Rows are points. Each copy is the shape, with its points in the same order, turned, moved and blurred by noise. Say if it was mirrored as well.
In the rows, 128 means zero.

Shape (6 x 2):
[[180  63]
 [108 127]
 [112 100]
 [129 149]
 [182 134]
 [183 130]]
Copy 1:
[[215 103]
 [114 123]
 [138 100]
 [121 154]
 [168 161]
 [175 160]]
Copy 1 is: only turned
Copy 2 (6 x 2):
[[123  55]
 [120 152]
 [ 99 133]
 [145 153]
 [181 106]
 [170 110]]
Copy 2 is: only turned

Shape, 8 rows:
[[108 149 180]
 [176 144 117]
 [150 110 177]
 [ 92 157 162]
 [ 87 176 107]
 [ 96 135 175]
 [155 102 125]
 [ 65 169 124]]
Copy 1:
[[142 149 184]
 [144 161  90]
 [188 134 146]
 [121 139 184]
 [ 74 140 150]
 [142 126 183]
 [164 117 102]
 [ 78 121 178]]
Copy 1 is: only turned
Copy 2:
[[ 97 159 176]
 [ 87  95 115]
 [111 107 182]
 [106 181 161]
 [108 186 100]
 [117 165 178]
 [130  93 138]
 [121 204 122]]
Copy 2 is: mirrored
Copy 3:
[[170 132 182]
 [169 139  99]
 [160 181 152]
 [154 110 188]
 [129  69 146]
 [146 140 193]
 [131 165 120]
 [120  74 174]]
Copy 3 is: mirrored
Copy 4 (8 x 3):
[[170 129 174]
 [154 138  82]
 [172  88 134]
 [149 145 181]
 [114 188 156]
 [154 122 180]
 [133 100 101]
 [110 175 186]]
Copy 4 is: only turned

Shape, 9 rows:
[[ 77 105 110 137 107 157]
 [160 150  74 135 151 120]
 [114 124  94 146 179 149]
 [144  85 118 124 106 104]
 [150 164 107 119 247 140]
 [129 110 136  89  75 153]
 [101 123 100 121 118  64]
 [158 177 135 159 193 134]
 [162  78 149 118  79 128]]
Copy 1:
[[ 99 122 125 193  99 112]
 [168 147  73 116 124 124]
 [143  98  73 159 138 128]
 [156 120 142 130  93  84]
 [155  79  51 100 182 174]
 [104 143 163 131  69 127]
 [137 147 124 131 145  58]
 [181 122  95 130 178 182]
 [160 124 179 129  67 107]]
Copy 1 is: only turned
Copy 2, 9 rows:
[[ 91 105  82 132  97 137]
 [176 106 103 177 132 168]
 [117 128  98 184 138 167]
 [140  83 114 135 140 100]
 [143 177 127 213 186 197]
 [123 105 131  81  99 133]
 [160 124  73 148 131  82]
 [145 150 156 215 133 168]
 [133  69 153  95 131 109]]
Copy 2 is: only turned
Copy 3 (9 x 6):
[[ 47 101 123 145 158 143]
 [157  91  89 142 157 131]
 [118  73 131 135 192 143]
 [ 99  84 127 141  93 120]
 [192  62 140  97 208 178]
 [ 70 114 112 148  90 182]
 [ 95  98  96  87 120  96]
 [181 121 149 121 188 153]
 [ 95 104 144 162  66 146]]
Copy 3 is: only turned

Shape, 11 rows:
[[123  71 181 126  35 134 163 134]
 [124 111 163 179 165 154 107 174]
 [ 81 175 127 140 110  63 169 134]
 [167 177  93 174 121 116 131 182]
 [ 85 107 165 138  82 102 126 134]
 [163 142 124 164 138 219 153 144]
 [152 129 149 166 144 158  43  99]
 [187 103 110  91 134 164 142 103]
 [123 103  68 151 103 159 128 115]
 [123 173 132  74 143 124 120 191]
 [116 116  61 143 123 129  98 113]]
Copy 1 (11 x 8):
[[102  72 157 153  53  53 140  98]
 [132  73 143 173 144 160 110 167]
 [100 178 112 198 156  69 165 124]
 [145 168  85 201 107 160 119 141]
 [108 115 165 170 120  61 126 135]
 [ 95  93 124 154 107 208 135  95]
 [143 132 209 123 135 168  87 147]
 [131 120 113  68 104 150 134  89]
 [123 125 123 148 128 133  92  56]
 [ 73 156  83 135 129 120 111 179]
 [135 152 124 147 157 126  76  77]]
Copy 1 is: only turned
Copy 2 (11 x 8):
[[155  54 170 154 130 174 186 138]
 [ 83 157 135 188 149 163  95 153]
 [ 96 102 104 151  55  67 152 120]
 [145 149  52 162 106 117 110 175]
 [115  75 161 170 109 113 133 122]
 [146 189 105 144 119 212 121 131]
 [165 187 176 169 164 122  70 128]
 [166 162 130  74 149 157 150 144]
 [176 126  93 137 146 142 127  82]
 [106 102 112  86  80 130  80 174]
 [163 137  91 128 150 101 100  88]]
Copy 2 is: only turned
Copy 3 (11 x 8):
[[ 83 130 217  98 187 150 136 179]
 [144 133  86 157 189 140 122 134]
 [132 160 185 117 142  92 171  52]
 [121 152 129 206 108  91 152 114]
 [113 134 184 101 180 129 116 111]
 [ 93 134  73 153 120 161 171 168]
 [122 104  92 159 129 185  63 105]
 [144 125 130 109  69 164 135 180]
 [ 92  79 122 110 102 105 136 136]
 [147 221 123 122 117  97 113 126]
 [116  83 119 113  97  92 112 106]]
Copy 3 is: only turned

Shape (16 x 11):
[[135 113 118 156 132  97 122 137 163 154 115]
 [141 116 112 177 193 157 104 109 109 122 133]
 [166 117 120 125 115 121 120 160 163  78  75]
 [176 133 117  96  99 119 105 124 167  68  95]
 [226 127 136 191  98 120 183 154 166 162 152]
 [146 120 105 117  96 146 118 149  93 152 142]
 [132 148 194 125 102 175 111 161 104 134 137]
 [141 112  97 140 155 129 137  94 186 150 155]
 [166 192 103 169 103 164 158 163 132 156 127]
 [128 104 123 109 118 122 187 149 166 160 147]
 [130 146 104 131 212 155 151 143  77  93  61]
 [127 123 156 108 130 248 109 158 138 115  56]
 [139 106 136 166  94 125 122 115  64 138 116]
 [131 121 118  96 104 119 117 117 182 155 123]
 [218 137 104 115 127 115 104 114 144 161 124]
 [138 135 159  91 111 153 165  77 124 160 133]]
Copy 1, 16 rows:
[[162 120  93 167 129 111 124 154 158 159 130]
 [193 148 102 158 147 159 101 164 121  82 106]
 [146 124 101 130  80  88 168 170 160 126  79]
 [150 109 101 116  63  81 168 125 161 110  93]
 [153  97  93 211  57 133 126 163  77 196 124]
 [180 158 135 105  89 118 106 148 121 155 153]
 [110 154 165 120  77 128  61 155 132 131 114]
 [170  97  94 168 133 163 146 128 148 129 156]
 [114 167  71 149  76 129 116 166  79 156 150]
 [134 102 141 142 124 142 158 156 131 186 158]
 [156 163  97  87 173 131 144 196  94  88  64]
 [110 180 126  76  67 187 121 188 180 112  71]
 [190 179 145 145 115 106  89 125 113 161  95]
 [144 103 106 124 104 125 140 120 181 157 152]
 [189  86  61 123  79 120 110 126 116 149 123]
 [130 116 144 106 118 167 115  85 116 161 118]]
Copy 1 is: mirrored
Copy 2, 16 rows:
[[149 119 123 128 123  94 144 104 163 106 125]
 [139 142 117 149 182 159 148  64 129 140 121]
 [161 144  91 122 108 117  95 115 112  57 109]
 [164 173 109  96 100  98  91 110  88  66 137]
 [186 160  91 201  86  99 194 139 163  96 162]
 [168 126  91 127 125 126 125 148 115 174 134]
 [132 182 114 124 131 157 125 195 132 146 110]
 [149 145 109 104 129  96 190  71 150 117 158]
 [134 176  59 181  89 100 148 133 139 149 113]
 [142 111  82  92  98 108 198 143 139 113 137]
 [126 126  77 144 158 156 137  74  73 113  31]
 [142 205  53  74 125 200  98 133 143 118  66]
 [158 114 147 158 100 165 117 128 118 163 125]
 [158 144 116  68 102  85 145 117 153 119 137]
 [218 176 118 131 127  77 145 102 125 130 121]
 [151 167 135  84  85 142 189 131 104 154 121]]
Copy 2 is: only turned
Copy 3 (16 x 11):
[[158 106 111 148 102 121 107 117 160 173  82]
 [135  75 122 168 185 132 117 126 113 146 136]
 [150 112 104  88 128 154 100 129 192 118  97]
 [150 132 109  76 119 174  74  99 182 127 134]
 [249 114 110 154  80 115 144 160 175 146 146]
 [135 128  99 104  84 152 131 138  85 143 125]
 [135 158 180 133 102 158 107 170 102 108 115]
 [167  89 125 157 120 163 125  96 151 209 131]
 [188 172  85 166 106 171 159 161 135 134 125]
 [175 127 150 117  79 145 168 131 154 195 115]
 [106 138 113 107 226 129 173 111 128 122 113]
 [147 123 178  91 167 228 141 140 108  93  61]
 [126 103 112 143  84 110 137 117  94  94 121]
 [152 124 134 115  83 171  98  94 147 192  96]
 [207 123  83 113 118 137  77 103 117 168 138]
 [160 150 173 127  91 156 143  67  97 149 142]]
Copy 3 is: only turned

Shape (16 x 12):
[[133 120 160 144  97  99  77  82 114 175  71  96]
 [130 118 106 139 159 164 151 204 145 171 155 158]
 [148  97 121 144 191 146 208 164 111 181 153 189]
 [ 88  73 175 112 186 186 113 126 166 173 161 136]
 [155 110 111 134 157 139 145 179 144 181 131 163]
 [110 156 119 102  80 127 144 118 154 114  76 128]
 [152 196 130  91 163 198 169 167 158 133 129  93]
 [ 67 101 123 151 149 164  90 102 125 165 104  99]
 [ 82 132 145 158 136 128  87  67 129 178 144 119]
 [ 93  85 176 177 159 164 111 112 128 122 150  89]
 [ 40 118 196 146 190 142  80 128 171 131 160 110]
 [106 120 120  93 103 100  91 115  85 122 124 106]
 [154 118  81 119 191 133 158 167 163 141 127 136]
 [127 144 124 118 126 103 117 116  71 150  48 135]
 [155 169 118 101 153 183 121 131 168 104 122 155]
 [142 201 109  94 101 169 103 159 132  76  83 125]]
Copy 1 (16 x 12):
[[ 84 133  41 147 137 161  95 145 118 177 122 117]
 [173 115 180 154 141 104 183 106 123 146 127 155]
 [221 101 193 163 172 161 156  79 132 153 104 165]
 [111 168 171 179 134 110 122 108 135 167  73 214]
 [173 108 163 127 143 119 156 107  97 164 127 159]
 [110 130 113 154 102 119  81  91 126 120 164  81]
 [135 201 162 113 142  95 163  39 103 112 159 132]
 [ 98 158  96 201 130 103 144 132 125 155  73 127]
 [ 82 116  65 189 156 115 118 119 140 142  93 169]
 [ 75 168 135 178 163 146 157 125 165 140  85 155]
 [ 71 164 148 207 184  81 118 160 144 126 109 195]
 [131 149  67 128 102 117 114 157 156 124 141 130]
 [168 133 182 120 137 130 154  98  85  94 112 132]
 [169 150  80 130 141 143  91 132 121 169 128  80]
 [122 140 158  97 135  73 113  71 121 120 115 114]
 [114 170 123  84 123  59 125  88 149 123 172  64]]
Copy 1 is: only turned
Copy 2:
[[153 146 122 189  97  87 142 149 221 187 125 108]
 [111 199 162  56 133 129  76 101 143 134 125 125]
 [ 82 160 126  12 108 141  89  87 179 139 134 154]
 [ 92 222 169  73 121 137 162 191 166 145 129 151]
 [133 183 129  61 127 112  89 105 164 136 124 118]
 [150 101 143 151 140  93 116 135 121 161  76 139]
 [ 92 158 179  89  81 117  56 158  93 160  58 102]
 [135 164 204 133 115 108 155 150 203 162 123 138]
 [135 152 170 134 134 140 158 170 216 209 129 115]
 [116 177 182 141  87 175 135 177 189 149 151 166]
 [109 188 196 123 137 142 143 224 146 191 187 153]
 [100 116 146 178 133 110 151 121 160 143 137  89]
 [137 143 157  42 107 110  79 135 149 103 127 101]
 [124 102 137 143  88  56 136  92 179 176 124 112]
 [156 152 149  83  91 133 127 144  83 166  87 103]
 [146 127 170 157  92  97 111 103  63 172  80  97]]
Copy 2 is: only turned
